Every row gives one point. A path goes straight from each point to the next, and from the last back to the first. The post is the endless flat space through its rows: a point in 2 columns, a line in 3, a plane in 4, and so on, so that a path can go around it. How many times does the path go around the post? Going back the other way cancels.
In the rows, 128 means zero.

Post (2 x 3):
[[133 142 136]
 [ 65  77  75]]
Path:
[[154  57 131]
 [141 111 100]
 [156 186 142]
 [ 32 133  91]
 [ 78  97 136]
 [151  74 154]
 [135  80  50]
 [123 117  36]
 [156  95 143]
 [105  45 166]
 [ 84 145 147]
 [117 190  94]
 [128 101  37]
 [193 115 149]]
Times around: 0

Post, 8 rows:
[[ 85 111 123 110 162  92 133  97 147]
 [151  65 121 129 120 166  76 161 146]
 [167 152 147 141 122 112 163  67  92]
 [139 150 126 115  62  90 173 122 140]
 [163 236 131 121 163 120 179 134  46]
 [110  95  86 117 127 143 129  91 204]
 [105  65 124  96 124 190  99 106 158]
 [110 128 189 158 146 173 140 214 152]]
Path:
[[156 186 190 153 105 131 138 129  79]
 [ 95 156  93  91 145 204 136 103 138]
 [ 99 110 109 110 146 173 140 146 137]
 [ 44  34 207 141 163 150 145 178 212]
 [129 147  80  55 130 187 127 140 171]
 [123 118 249 173 102 131 123  99 168]
 [ 95 116 140 148 158 124 111  92 114]
 [ 89  79 151 166 139 113 142 121 146]
 [118 118 168 159  84 188 154 168 169]
 [ 80  56 215 139 103 148  98 120 147]
 [148 122 175 114 106 108 115 179 156]
 [212 148 178 139 173 185 168 129  84]
 [ 84 113 101  49  78 124 138 163 121]
 [124 107  95 125 117 152 138  54 127]
 [173 179  88 123  70 120 144 112 115]
 [163 125 108  56 101 187  71 142 158]
 [182 103 194 147 108  97 148 111  91]
 [118  84 109  88 167 125 120 135 152]
 [109 117 128  51 106 170 145 100 218]]
Times around: 0
